Every row gives one point. A path goes straight from each point to the next, and from the last back to the first. The post is the endless flat space through its rows: a point in 2 columns, a line in 3, a plane in 4, and so on, so that a path can go around it. Count how often the path circles the post. Going back the other way cancels.
(in the rows, 128 means zero)

Post (2 x 3):
[[117 134 185]
 [156 127 112]]
Path (16 x 3):
[[155 146  82]
 [173 166 112]
 [179 166 166]
 [149 161 140]
 [ 78 175 164]
 [ 93 126 139]
 [115 157  79]
 [124 185 168]
 [142 169 145]
 [ 81 150 129]
 [121 114 118]
 [149 112 117]
 [171 108 148]
 [157  81 124]
 [130 116 128]
 [109 135 130]]
Times around: 0

Post, 7 rows:
[[146 120 114 120 173  50  90 124]
 [112 152 170 112  58  91  88 161]
 [121 126 152  90 208 166 179 110]
 [107 159 136 135 139 156 174  90]
 [118 164  77 129  77 146  78 133]
 [110 129 113 173 173 153  89 150]
 [ 99 164 149 118  95 114 151 183]]
Path:
[[ 97 138 118 101 185 137 128 133]
 [127 177  91 130 162 125 119  97]
 [ 63 189 131 109  90 134 108 143]
 [ 75 161  98 147 112 105 173 140]
 [109 114  82 142 130 109 153  99]
 [106 127 123 135  94 157 145 166]
 [ 96 126 130 139 113 137  83 151]
 [ 69 160 117 159 144  89  95  96]
 [130 179 120 132 130 104  76  96]
 [131 162 163 122 176 156 102 148]
 [ 85 159 135 126 190 130 116 125]
 [ 64 116 134 104 142 108 121 144]
 [ 83 115 121 148  95 114 160  86]
 [128 138 114 168  94 149 129 122]
 [150 165 129 108 128 139 152 199]
 [142 179 120  95 114 133 104 136]
 [ 91 195 138 123 134 136 123 136]
 [101 147 154  82 117 138  81 113]
 [118 159 125 144 155  84 123 146]
 [148 174 178 174 167 120 158 149]
 [158 128 129 138 132 151 125 124]
 [116 133  85 130 108 125 157 166]
 [ 80 117 143 107 115 148 138  78]]
Times around: 0

Post:
[[120 137  90 172 153  84 148 158 131 157 138]
 [105 140 108 200 107 167 118 142 122 153 140]
 [125 150  82 117 129 143 119 153 181  70 144]
 [ 87 154 137 150  93 113  83 117 107 119 219]
 [131 135 179  95 100  53 154  73 165 164 157]
 [124 146  81 130 169 163 173 124 159 155 136]
 [131 135 117  66 154 116 177 134  42 124 115]
 [106 144 152 113 207 108  92 153 105 116 159]
 [141 144  98  96 140  85 157  84 127 179 100]
 [121 151  93 172 104 140 153  81 113 100 147]]
Path:
[[111 124 152 134 126  91 164  86 123 147 147]
 [103 147 100 155  78 110 161 136 128 108 110]
 [130 170 107  99 150 137 172 133 132  69 109]
 [134 183 132 132 200 115  99 131 137 140 153]
 [ 85 177 153 182 172  99 110 122 105 145 123]
 [102 132  97 137 113 104 129 139 123  97 140]
 [123 113  77 143 138 123 144 123 141 102 147]
 [136 116 130 127 153 116 140 132 125 126 156]]
Times around: 0

Post (17 x 18):
[[112 131 136 129 113  89 126  97 109 115 119 107 116 137  71 133 165 106]
 [114 151 178  58 124 108 124 140 161 167 104  71 136 104 143 123 145 127]
 [141 116 138 202 212 178  91 161 143  85 114 151 133 102  90 128 130 109]
 [138 127 168 147 115  97 110 105  82 137 153 119 112 106 130 135  93 152]
 [105 115 124  13 145 114 114 106 150 138 117 109 105  72 139 183 159 156]
 [124 147 144 157 127  79 129 100 107  71  98 106 149  64 121 138 112 115]
 [124 128  93 161 114  99  81 110  87 127 100 100 178 129 124 126 124 145]
 [134 132 123 180 151 179  98 179 133  65 168 139 164 113 101 177 117  54]
 [135 129 107 187 222 128 114 135 144  91 174 133 139 125 145 140 146  70]
 [101 115 131  56 105  96 127  95 192 171  82 122  94 107 149 170 122 113]
 [122 106 110  48 142  71 118 159 164 151 110  65  75  83 106 161 123 124]
 [126 133 125  49 129 130 148  99 158 109 111  64  98 135 132 141 105 155]
 [133 124 114 156  83  74 122  93 137 108 151 126 169  89  82  95 123 166]
 [152 126 112 176 153 149 121 193 116  68 134 169 118 115 147 123 158  97]
 [154 105 108 162 192 164 149 159 101 115 141 162 171 100 101 124 115  60]
 [128 127 124 142  98 108  61  85  95  95 134 119 129  92 109  67 111 104]
 [141 152  83 220 154 186 127 148 117 113 160 119 128  75 110 140 146  85]]
Path:
[[121 120 103 164 151 148 133 118 134  94 140  91 158  87 145 143 105 124]
 [113 123 148 158 115 100 152 129 116 114 118 123 157 113  87 136  97  79]
 [129 115  87 134 150  77 100 122 101 158 131 108 103 100  99 123 120 120]
 [144 151 164 119 167 127  76 123 107 128 126 149 105  74 135 127 121 151]
 [152 137 165 140 128 141 101 155 118 100  91 127 149  86  94 140 155  83]
 [155  91 153 105 124  93 156 162 133 114 112 101 128 107 117 143 133  77]
 [148  93 112 143 145 136  73 112 118  89 142  79 107 111 123 166 127 103]
 [168 138 144 123 141 109 105 143  94 108 124  75 154  90 138 126 158 135]
 [130 117 147 120 137  89 128 156 113  77 137  66 121 130 132 153 133 104]
 [100 111 131 134 148 162  87 145 160  84  86 128 135 128 111 151 134 114]
 [ 95 126  76 147 123 108  82 151 146  97 129 134 108 103  72 121 104  87]
 [134 150 117 134 149 166  81 105 112  81 119 143 105 103 133 155 132 157]
 [155 141 125 117 112 161 133 118 101  90 113 131 120  78 140  98 103  87]
 [139 113 150 125 120 131  80 147 163  39 128  89 117 134  73 194 164  68]
 [154 106 116 163 122  97 136 170 133 126 135 115 129  47 108  88 120 118]]
Times around: 2

Post (17 x 18):
[[ 75 132 114 121 105 125 187 168  98 107 148 126 171 103 157  99 153 103]
 [144 143  98 124  73 157 133 143 150 120  92 120 121 139 127  77 179 110]
 [121 107 207 108 162  91 104 159 125 106  85 127 120  60 105  97  80 101]
 [160 150 127 188 161 119 140 113  91 141 148 133 161 108 131 176 118 126]
 [108 109 120 110 115 143 105 213  80 122 151 133  76  91  81 135 121 135]
 [140 124 153 126 132 133 182 105 110 151 111 166 136 149 129 124 126 124]
 [ 82 139  97  99  46 178 142 150 135  71 150 142  79 112 162 156 138 175]
 [125 150 151  82  62  93  74 143  94 129 149 173 124  53 137 147 111 157]
 [110 131 163  93 111 101 181 138 176 107 118 144 170  86  76 146 106  90]
 [120  94 170 132  98 129 103 163 139 182 108 120 129 161 150  88  99 151]
 [ 86  90 125 161  91 165 159 125 142 165 212 158  91 177 172 105 137  96]
 [131 135 184  84 151 146 137 154 152 141  87 177 134 118 160 175 159 147]
 [127 157 172 107 173 146 147 171  80 116 120 116 135 170 113 130 134  79]
 [133 141 147 107 108 104 131  98  82 189 159 102 149  75 152 133 124 134]
 [127 108 145 112 145 138 125 141 131 158 203 149 126 142 134 106 128 163]
 [138 165  67 160 165 169 174 163 130 146 123 110 171  97 103  95  87  88]
 [130 114 201 148  96 145 122  82 119 170 147 153 168  86 128 123 108 140]]
Path (17 x 18):
[[131  86 122  87 118 125 203 139 138 172  91 130 137 131 130 118 141  98]
 [118  89 125 128 112 116 127 150 106  95 118 151  69 155 101 126  83 113]
 [118 182 133 169 107 141  94 164 132 106  73 142 149 128 128 111  82  87]
 [124 143 154 123 110 104 174 135 128 144 124 177 137 143 117  79 155 133]
 [170 150 118 143 123 154 193 115 138 136 142 116 140 129 148 120 131  95]
 [160 101 160 119 166 155 112 164 136 128 143 121 165 133 128 130  97 146]
 [167  96 132 122 163  90 146 141 110 178 108 146 118 164 140 109 127 105]
 [ 89 117 176 154 133 173 115 127  67 164 135 116 125 133  93 180 127  81]
 [100 132 149 117 140 131 100 124 120 126 159  73 135 110 102 152 133 141]
 [103 138 155 114 150 158 156 131  74 143 136  92  90 117 118 101 108 154]
 [125 175 130 120 142 107 113 185  71 118 122 121  99 107 184 122 157  67]
 [137 138 144  96  53  94 133 108 126 144 181 184 112 124 153 120 168  75]
 [144 124  95 100  60 172 143 152 117 142 111 146 148 124  64 137 143 126]
 [ 81 127 132 132 155 166  89 134 102 102 169 120 137 112 125 106 159 119]
 [101 103 153 144 147  93 123 124 103 111 152 166  79  80 112 153  94 164]
 [100 136 121 215 122 122 130 188 128 118 155 115 137 129 165  95 143 143]
 [119 119 219 124  92 192 139 160 106 181 148 120 109  97 135 119 102 112]]
Times around: 3

Post (17 x 18):
[[108 131  53  89 117 128 169 173 159  92 133 140 145  86 102 105 117 110]
 [156  81 133 158 132 165 126 102 139 143 132 175 124 171 119 108 100  98]
 [115 139 156 151  61 193 118 106 159 113 114 169 163  88 154 167 155 220]
 [127 119 138 124 105 132 119 128 149 141 164 165 209 107 144 104 192  91]
 [146 100  84 120  59 103 136  77 132 143 141 120 108 121 128 121 119 108]
 [123  85 172 111 124 115 117 127 138  57 160 136 156 141 126 142 134 115]
 [137 108 136  94  78 119 119 110 206 133 108 128 195 121 147 111 140 103]
 [115 110 131 147 102 114 126 141 155 117 160 106 143  81  87 200 102 166]
 [ 92 162 163 120 107 170 118 134 110  82 103 164 183  87  54 127 143 190]
 [116 129 131 138 134  99 151 109 149 121 174 159 205 130 135 103 133 143]
 [114 135  73 132 125 116 178 149 113 115  75 139 174 101 125  92 156 110]
 [ 82 141 128  88 117 116 105 149 126 121 147 141 179  87 126  96  88 100]
 [113 165 196 128 190 180 187 135 132 222 110 159 122 130 166  71 148 164]
 [153 105 142 149  87 118 178 167 146 106 110 218 123 132 140 104 139 116]
 [103 126  95 121 129 138 137 174 123 110 120 163 171 171  93 102 155 170]
 [122  97 136 124  55 185 182 132 111 120  95 149 154 150 121  60  83 102]
 [111 121 122 166 122 117 145 153 166  94 101 107 152 121 110  74 139 147]]
Path:
[[ 86 112 168 104  89 114 147 113 156 119 137 216 179 141 120 110  98 151]
 [ 89 149 125 117  91 115 155 140 176 129 138 137 159 124 146  91 143  89]
 [139 157  79 129 159 129 146 158 181 142 161 138 118 131  98 114 132 114]
 [134 149 114  99  99 109 156 118 131 168 124 133 162 107 138  86 151 162]
 [117  98 141 136  91 142 103 130  99 163 113 165 193  94 149 101 123 143]
 [106 119 128 127 150 175 119 172 139 168 102 170 121 114  87  84 137  94]
 [ 82 146 117 132  96 132 137 127 118  92 126 174 212 118 126 103 160 151]
 [119 132 113 132  83 161 184  79 172 102 176 133 176 119 141 122 155 138]
 [114 157 128 139 102 122 123 156 167  72 151 166 155 135 108  97 125 186]
 [159  91 168 166  96 142 101 154 125 108 137 126 115 117 117 119 121 137]
 [105  99 150  98 152 154 193 106 120 105 102 142 182 101 126  77  81 125]
 [ 99 144 147 123 140  81 128 159 124 154 181 187 135 130  90  92 124 155]
 [ 95 176 134 133 132 105 170 122 153 142 149 148 137  88 127 110 119 143]
 [115 147 176 106 130 150 169 114 152 119 156 158 145 116 153  88 109 135]
 [155 137 169  77 112 129 173 129  79 135  64 160 178 120 137 100 112 116]
 [121 111 111 118  98 164 123 101 123 126 133 158 131 121 150  78 108 124]
 [ 88 108 132  85  92 136 172 184 140  59  90 187 210 111 133 112 135 129]
 [102 123 127 114 101 133 144 128 164 139 122 153 144 145 134 124 140 147]
 [109 118 175 139 121 102 152 118 157 122 107 125 128 145 117 118 142 151]]
Times around: 3

Post:
[[145  91 167  87 104  76  96 152  71  99  96 115 129 146 131 137 115  86]
 [161 135 103 140 144 140 123 100 122 131 125 115 134 103 111 182 153 134]
 [169 105 123  98  83 110 196 135  98 110 116 134 162 109 111 132 122 137]
 [147 107 126 161 166  65  83 164 150  70 147 101 108 153 153 148 186 116]
 [145  89  82 106 130 141 123 147 141 129 172 142 126 137 105 156 134 134]
 [136 103  95 137 194 133 134 122 135 154 114 161 139 107  88 151 137 173]
 [122  86 144 135  79 115 106 160  97 101  62 110 153 150 177 134  89 129]
 [134  84 176 115  80 103 116 155  54  95 127 147 164 121 180 155 118 143]
 [132 143 130 133 185 123 118 182 149 146 159 111 130 155 152 164 151  98]
 [198 150 121 142 168  91  66 159 120 144 165 107 124 184 144 106 166 130]
 [127 113 125 143 150 159 184  87 114 144 128 154  96 135  96 163 101 157]
 [146  99 149  92 125 195 176  85 111 105 101 144 158 121 116 137 138 123]
 [132 131  83 130 194  72  85 139 123 159 161 120 114 163 203 133 187 108]
 [145 139 122 134 137 120  96 139 146 163 115 158  92 163 116 137 200 144]
 [165  99 162 118 111 134 150 106 130 136 119 128 113  84 126 123 105 127]
 [133 147 103 139 128 134 146 108 110 113 119 169 118  92  84 121 113 110]
 [102 128 123  86 144 136 164  61 148 126 139 155 152 112  95 161 120 164]]
Path:
[[ 82 145 125 114 165 159 169  51 154  73 110 152 152 139 136 157  92 121]
 [120 136 164 140 147 133 146 131 160 103 130 174 157 125 128 190 156 127]
 [161 125 147  80 146 120 133 132 122 127 139 120  94 212 136 153 172 120]
 [144 111 127 114  87 140 137 155 106  88 115 112 166 112 172 172 137 179]
 [172 136 112 155 168 131  80 100  87 159 110  90 117 167 156 158 214 141]
 [163 125 121  89 108 140 131 123 118 186 189 110 181 137 211 125 207  88]
 [152  54 115 138 113  89 137 117  77  96 172 180  98 169 184 161 159 113]
 [120 104  71  86 117 106 126 152 149 131 173 158 132  98 125 182 131 135]
 [121 112 103 117 183 124 117 125 151 128 141 169 130 141 125 196 156 154]
 [194  92 132 162 132 189  94 156 114  98 123 116 166 121 103 185 141 100]
 [126 111 132 128 124 104 115 166 103 159 149 123 116 155 177 130 127  98]
 [ 80 107 120 112 121 143 157 156 196 106 103 109 137 133 117 162 125 161]
 [162 132  99 100 115 135 163 128  98 179 123 144 115  93 153 139 113 154]]
Times around: 0

Post:
[[130 138 181 131 103 174 154  79 114 141  96 114  75 174  64  92 128 134]
 [109 137 138 140 174 173 114 118 140 106 125 118  71 118 153 143 177 138]
 [129  93 132 194  64 169 108 166 144 132 108 116 124 142  99 122 166 131]
 [112 130 124 101 110  61 151 117 143  85 145 147  81 137 145 106 149 171]
 [145 149 119 109 163 145 113 111 149  94 101 129 138 149 123 127 158 165]
 [ 93 113 103 107 149 158 134 183  57 154  74 146 128 160 154 102 107  57]
 [ 86 126 119  94 143 172 139 130 142 135 153  74  69 144 125 108 167 104]
 [115 137 124 178 106 145 139 199 115 132 137 180 165 159 126 202  82 141]
 [156 147 123 110 128 141 147 113 152 160  85 183 120 139 155 124 141  95]
 [142 165 199 135 132 159 154 168 123 121 111 140 158 104 151  98 183 159]
 [ 83 118 158  74 143  96 110 101  77 144 148 145  87 136 141 163  96  69]
 [158 135 163  73 186  50 195 139 134 133 105 152  96 146 147 107 164 141]
 [119 112 215 142 144 138 145 188 122 105 107 168 159 144 138  94 102 109]
 [145 137 117 110 138 181 164 177 125 141  73 203 121 156 109 115 190 112]
 [111 139 137 130 159  87 112 127 130 132 127 155 114 169 114  99 125 166]
 [101  89  77 153 132 132 150 107 138 114 158 118 118 141 129 100 182 144]
 [129 130 121 145 158 140 115 119 132 101 115 134 138  72  95  85 123 128]]
Path, 11 rows:
[[100 159 152 119 148 115 144 129  77 152  89 133 175 165 140 128 117 105]
 [141 106 109 153 151 125 206 140 109 142 135 149  89 137  97 149  84  69]
 [123 108 158 180  99 175 147 108 116  93 102 173 123 141  90 109 160  83]
 [116  88 187 138 195 119 158 176 147 157  84 166 186 164 179 150 141  83]
 [105 141 159  99 101 106 158 110  97 101 106 165 127 142 126 144 109 152]
 [131 128 165 114 167 110 190 149 143  73 101 105 108 122  97  94 104 132]
 [144 128 145 126 148 120 132 118 118 111 105 137 134 152 141 148 164 133]
 [128 138 140  88 117 159 143 162 115 122 132 128 109 146 106  75 222 139]
 [160 161 152 122 162 129 140 128 136 112  90 123  91 155 137 155 134 123]
 [ 54 134 122 126 145 144 143 122 133 109 163 163 112 115 146 164 176 103]
 [123 119 106 135 123 116  96 168 190 121  85 155  97 149 108  80 142 138]]
Times around: 0

Post, 17 rows:
[[ 71 193 140  74  96 183 157 124 134 127 111 164  94  96 103 125  77 151]
 [104 120 161  72 130 158 200 118 123 151 159  69  97 135 149 134 114 138]
 [155  88 120 101 111 143 159 142 102 152 118 124 119  88 147 141  99 169]
 [125  96 132 138 128 161 168 121 142 136  82 151 130  94  89 150 124  99]
 [ 75 107 145  86 129 130 112  74 109 104 138 184 131 104 118 128 105 140]
 [126 114 172 113 131 159 118  52 108 167 125 114 123  82 135  89  91 155]
 [122 169 174 170 121 139 181 123 157 161 129 141 132 164 147 185 100 120]
 [ 85  75 167 129 160 123 127 118 167 129 153  61 202 130 166 141 125 159]
 [149 129 182 140 117 121 139 136 164 192 120 101 151 113 152 147  74  75]
 [145  58 174  81 162 143 174 188 144 167  76 143 116 155 122  95 140  94]
 [116 142  92 142 102 147 136 112 130 127 108 104 118 142 120  77 170 123]
 [118  33 124 135 117 163 141 135 107  84 131  88 137 121 142  89 126 152]
 [162 106 120 100 118 196 145 119 116 163 137 147 140 126  88 149  94 102]
 [169 112 153 131 124 156 119  89 124 168 109 120  86 130 179 168  97 102]
 [127 102 141 130  95 128 124 103 153 117 119  56 154 153 119 117 111 152]
 [145 132 119 195 156 128 118 147 135 161 121 158  74 141 100 171 129 120]
 [152 175 176 113  49 149 128 134 100 114 131  85 169 107 133 147 154 112]]
Path:
[[160 111 149 133  59 160 140 154 138 101 107 102  81 113 140 155 142 134]
 [164  78 124  87 128 134 135 164 163 140 121 173 101 134  65  96  93 109]
 [142 169 144 149  91 128  99  58  85 171 179 159 121 100 130 115 111 148]
 [126  91 185 130 114 154 216 162 143 158  85 101 109 115 121 168  93  94]
 [ 94 134 133  96  89 143 145  94 106  98 101 127 167 115  98 142  55 224]
 [133  77 109 144 155 144 149 116 136 148 136 129 147  99 146 151  91 106]
 [120 107 121  91 118 156 124 132 181 111 124 118 119 146 137 106 124 105]
 [136  74 134 180 105 147 149 144 125 111 124 111 149 107 115 169 162 110]
 [128 121 143 142  95 139 128 112 108 175 142 132 193 130 131  90  78 148]
 [155 141 177 158 134 106 131 161 126 180  63  98  87 119 141 134 119 120]
 [127 166 145  59 121 147 116 120 145 141  94 120 133 104 123  94  75 137]
 [ 90 103 157 117 170 133 194 123 185 143 107 144 109  96 113 140 151  98]
 [157  70 195 152 117 175 157 126 125 184 126 132 113  97 123 147  94 105]
 [ 86 110 130 135 114 131 112 135 134 114 107  88 147 112 169 190 137 140]
 [116 107 166 100 142 142 175 143 138 129 117 126 175 114 105 209  98  93]
 [107 114 139 135 126 157 125  67 138 109 126 114 159 116 159 134 109 150]
 [188  96 160 146 148  96 114 126 181 174  92  90 144 152  94 176 160  92]
 [120 114 158 129  71 164 138 178 124 128 160 109 150  78 151 184 141  95]
 [148  97 162 169 131 102 135 144 127 184  98 136  93 113 117 137  82 124]
 [113  89 136 135 154 128  97 134 117 123 120  79 129 145 143 144  91 130]
 [131  64 179 139 131 155 179  98  95 153 102 123 136  91 145 112  89 135]
 [117  76 126 173 146 132 139 122 124 193 120 137 134 108 157  90 114 132]]
Times around: 3

Post, 17 rows:
[[142 136  89 168 138 134 104 131 110 159 110 178 121 162 136  90 122 182]
 [154 127 134 176 124 159 117 143 132 138 113  89 137 181 150 115 149 183]
 [137 151 124 183 142 118  92 143 131 109 143 119  91 155 161  90 143 133]
 [115 127  82 113 131 133 133 113  93  76 110 112 141  75 152 133 133 121]
 [114 187 201 127 148  96 153 190 146 146 156 104 132 140  57 157  89 137]
 [114  94  96 109 116 108 137  64  97  97 139  97 115 130 136 150  89  80]
 [124 170 192 125  95  98 115 196 158 158  88 113 112 142  77 158  74 113]
 [116 127  78 147 109  98 183  64 120  84 118 115  98 108 126 127 138 127]
 [134 144 138 124 132  97 130 216 174 126 144 120 138 124  82 168 138 128]
 [149  91 161 112 112 109 169  95  91  96 128 135  86  95 140 128 163 106]
 [121 148 110  97  72 129 150 116 132  99 154 145 137 102 139 155 129 107]
 [165 196 156 128 153  83 127 169 175 147 105 122 159 144 113 178 102 118]
 [131 134 101 118 128 138 204  94  90  73 115 126  88 118 134 124 159  60]
 [151 188 169 155 111  88 112 203 113 156 143 134 117 144  69 191 111 131]
 [ 99 150 107 148 143 139  97 142 144 187 115 106  80 174 178 118 161 195]
 [111 122 111 151 130 155 163  69 115 131 134 143 106  77 136 148 132  74]
 [158 118 116 127 127 149 138  93 127  82 134 131  71 108 135 154 103 114]]
Path, 22 rows:
[[176 136 114 155 124 117 174 132 154 127  88 146 122  79 151 143 128 122]
 [114 157 115 109 109  92 140 210 104  86  82 151 116 138 131 137 127 128]
 [142 136 102 183 138 141 150 140 144  67 176 170 123 101 105 157 160  97]
 [160 143 151 125 156  79 128 157 113  99 138 132 133 108  74 139 144 108]
 [128 118 128 140 110 117 139  76 112 116  97  92  60  90 110 122  95 129]
 [138 132 125 118 107  96 139 166 130 100 135 139 106 108 135 109 124 152]
 [111 153 125 154  93 111 154 187  99  60 159 108  68 125 114 154 146  95]
 [120 149 164 130 158 106 196 133 136  94 139 161 112 117  83 114 159  88]
 [126  82 192 142 144 152 149 101 119  82 179  64 121  88  85 132 164 150]
 [ 94 142 135  99 125 105 110 138  77  98 142  76 111 126 115 159 137 125]
 [155  87 123 129 118 131  72 151 135 117 129 144  84  98 129 184  97 143]
 [136 137 145 148 155 115 162 181 118 108 160  85 136 150 103 142 148 169]
 [171  87 106 103 102 103 136 186 130  84 123 133 132 103 144 113 156  88]
 [109 175  97 149 154 158 132 132 142 139 121  99  97 115 137 161 158  97]
 [113 130 192 121 138 130 126 149 162 160  91  74  93 189 141 119 135 114]
 [132 133 187 123  95 126 179  91  97 178  85 218  78 109 139 120 135  71]
 [167 101 180 110  89 152 156 142 148 157  92 118  85 181 173 149 135  96]
 [ 97 161 107 132 134  60 138 106  86 108 146  61 132 135 189 104 131 152]
 [151 143 126 170  96 150 157 104 105  95 126 162 116  88 112 170  88  76]
 [157 110 132 189 137 138 144  91  89 109 105 177 120 119 110 141 153 140]
 [108 166 120 110 140 120 147  85 132 144  96 112 153 112 115 146 142 140]
 [158 111 147 150  63 157 150 123 108 112 131 124 103 113  80 122 124  71]]
Times around: 1

Post, 17 rows:
[[115 156 102  78 170 141 130 147 133 110  95 130 184 103  99 116 135 139]
 [139 110 108  94 146  95 129  87 153 122 119 110 126 148 147 116 145 108]
 [ 87 113 132 122  99 119 203 139  88 114 118 128  93 149 105 169 117 133]
 [132 144 148 125 151 148 131  97 121  84 139 131 134 155 107 145 100 148]
 [116  71 135  90 143  86 111 130 132 120 144 148 138 191 137 177 147 143]
 [100 126 168 143  92 106 126 153  80  84 119 184 136 118  92 170 129 126]
 [ 83 156 126 128 178 138 147 107 153 130 104 109 130 160 150  89 134 120]
 [119 151 101  54 130 150  88 186 147  99  91 131 189 143 137  98 119 109]
 [126 173 122 161 137 176 150 140 142 159 120 154  59 105 140 147 165 151]
 [100 123  75 101 130 144 134  87 160 122  92 147 120 115 173 143  99 168]
 [128 132 121 121 149 167 196 103 118 155 134 149 144 127 138 101 100 137]
 [119 138 141 127 148 128 215 115 160 108 102 165 108 121 123 166 109 124]
 [115 163 175  79 150  86 146  82 132 105 139 123 133 163 175 107 168 131]
 [116 159 148 101 138 162 167  80 152 129 115 142 118 136  91 108 108 148]
 [125  73 171 114 136  98 158 143  83  91 106 157 131 161 109 155 119 169]
 [127 149 177 126 134 152 141 123 162  93 115 136 166 102 125 136 174 155]
 [105 131 176 140  42  71 134 124  60 244 104  99 105  82 134 153  62  99]]
Path, 23 rows:
[[107  99 141  98 111 120 175 154  96 118 105 158 132 127  89 116  92 179]
 [142 215 115  81 173 141 139 132 172 141 104 122 110 155  85 139  75 101]
 [118 201 151 148 170 151  97 122  83 116  84 123 119 140 142 142 137 149]
 [ 95  67  79  94 137  87 130 129  97  69  79 157 100 127  74 186 150 152]
 [125 119 106  86 159 137 149 133 140 125 138 108  69 122 124 168 142 152]
 [ 90 104 135 140 139 135 119 103 195 152  74 106  95 131 101  92 150 136]
 [ 89 144  85 163 148 133 158 100 143  63  82  77 125 135 101  74 117 139]
 [142 134 111 138 152 168 168 140 141 145 141 150 104 173 101 155 134 123]
 [110 147 107  97 142 175 163 129 140  74 127 133 186 149 135 110 148 105]
 [100 115 124  82  67  90 115  85 121 117 122  95 114  92 113 179 122  97]
 [123 152 161  83  84 164 196 139 140 119 114 114 131  99 128 108 123 145]
 [ 89 129 192 140 105  73  44 106 170  86 123 106 162 168  83 138 102 146]
 [154 105  89 133 146 113 160  94 104 114 113 138 162 114 140 151 150 176]
 [ 75 129 149  83  51 104 124 102 104 132  93  79 145 143 119 149 151 175]
 [ 91 134 125 160 115 126 163 111 131 153  90  50 105 100 140 149 140 101]
 [ 95 133 124  89 184 134 138 121 148 118  85 123  88 133  96 136 123 119]
 [ 74 139 158 112 140  85  96 114  82  97 132  77 129 169 149 101 105 130]
 [161 124 138 114 105 102 130 120 122 127 124 128 121 127 162 136 112 125]
 [141 147 147  89 104 136 184 114 213 171  50 119 147 122 131 146 110 131]
 [111 121 112 101 136 162 145  74 140  81 112 132 141 131 169 117 163 168]
 [135 134 189 114 147 131 197  74 151 125 140 161 168 115 181 122 132 109]
 [ 72 101 210 102 132  96 139 124 110 115 138 145 124 153 136 155 143 132]
 [158  82 159 102 127 127 138 143  94 126 135 149 151 103 150 159 129 178]]
Times around: 4
